Rows are points. Each copy is the shape, with its points in the same order, turned, moved and blurred by noise. Some copies are also mirrored. Which?
In the rows, zero is written as 128.

Shape:
[[112  87]
 [121 140]
 [142 105]
 [230 135]
 [152 130]
 [108 164]]
Copy 1:
[[127  83]
 [104 131]
 [141 114]
 [197 189]
 [134 138]
 [ 80 144]]
Copy 1 is: only turned
Copy 2:
[[132  73]
 [116 131]
 [ 94  93]
 [ 10 141]
 [ 94 128]
 [138 142]]
Copy 2 is: mirrored
Copy 3:
[[130  68]
 [122 121]
 [154  95]
 [228 152]
 [155 123]
 [103 141]]
Copy 3 is: only turned
Copy 4:
[[ 66 124]
 [124 138]
 [ 89 154]
 [113 241]
 [106 169]
 [140 125]]
Copy 4 is: mirrored

Shape, 8 rows:
[[ 40 128 185  93]
 [164 111  86 150]
 [174 145 139  97]
 [112 156 138  93]
 [112 147 142  96]
 [ 77  55 159  88]
 [186 107 115 112]
 [186 122 146 177]]
Copy 1, 8 rows:
[[139  74 163  44]
 [133 114  77 181]
 [106 168 103 129]
 [136 132 103  90]
 [136 127 120  93]
 [ 77  47 146  94]
 [ 95 145  91 164]
 [140 149 139 198]]
Copy 1 is: mirrored
Copy 2:
[[192  31  96 200]
 [ 79 140 120 137]
 [136 104 119  89]
 [166  88  89 134]
 [156  81  94 139]
 [114  13 121 183]
 [ 89 107 131  97]
 [114 147 180 126]]
Copy 2 is: mirrored

Shape, 13 rows:
[[152 116 166  50 150 149 123 122]
 [176 141 170  90  73  59 175 145]
 [108 166 154 123 147 154  88 191]
 [129 112 194 107 189 134  76 122]
 [142 105  76 133 161 171 163  93]
 [108 167  91 120  91  85  84 140]
 [ 84  69  78 151  82  83 147 173]
 [103 190 152  51 146 154 175 114]
 [107 175 151 148 125 134 154 184]
 [ 87 185  78 101 118  92  86  91]
 [ 96 123 186 156 113 186 189 111]
 [ 91  95 108  68 106 174 125 164]
 [140  88 155 146 113  94 184 148]]
Copy 1:
[[159 142 174  39 109 150 156 133]
 [129 167 177 107  38  54 158 127]
 [121 134 123 107 126 165  90 193]
 [151 111 197  65 170 159  93 149]
 [169 159 100 131 165 162 187  81]
 [103 161  77  88 121  76  89 128]
 [ 96  73  77 145  99  80 153  96]
 [ 91 204 157  58 113 173 177 144]
 [ 98 153 122 153 105 153 132 173]
 [ 89 185  85  56 160  96 101 103]
 [106 151 164 159  95 207 154  91]
 [133  94  91  72  90 170 164 126]
 [130 117 169 159  91 105 178 111]]
Copy 1 is: only turned
Copy 2, 13 rows:
[[148 124 158  76 155 177 158 131]
 [175 132 162  78  54  88 195 136]
 [ 91 155 111  95 141 140 127 209]
 [126 123 166 102 207 128 112 160]
 [157  99  60 156 160 165 186 108]
 [110 143  68  76  83  92 108 136]
 [ 83  55  56  87  96  73 205 139]
 [113 206 138  95 129 189 187 102]
 [ 96 171 109 127 108 122 180 191]
 [104 171  61  89 112 109  98  82]
 [ 87 121 160 192 129 148 204 138]
 [ 82  89  94  71 128 184 176 145]
 [135  95 141 127 112  83 215 151]]
Copy 2 is: only turned
Copy 3:
[[136 120 169  70 147 120 113 101]
 [180 105 154  88  65  28 104 146]
 [117 171 176 133 130 145  95 185]
 [102 104 189 139 178 125  93 124]
 [140 128  94 136 119 154 191  94]
 [113 155  82 134  84  92  68 168]
 [101  76  75 122  55 117 150 215]
 [111 204 167  71 130  80 152 109]
 [130 172 173 148  88 103 143 186]
 [ 84 180  62 128 116  86  80 131]
 [ 92 132 199 145  64 114 189 110]
 [ 97 133 129  56  94 165 133 160]
 [149  77 152 130  80  78 165 163]]
Copy 3 is: only turned
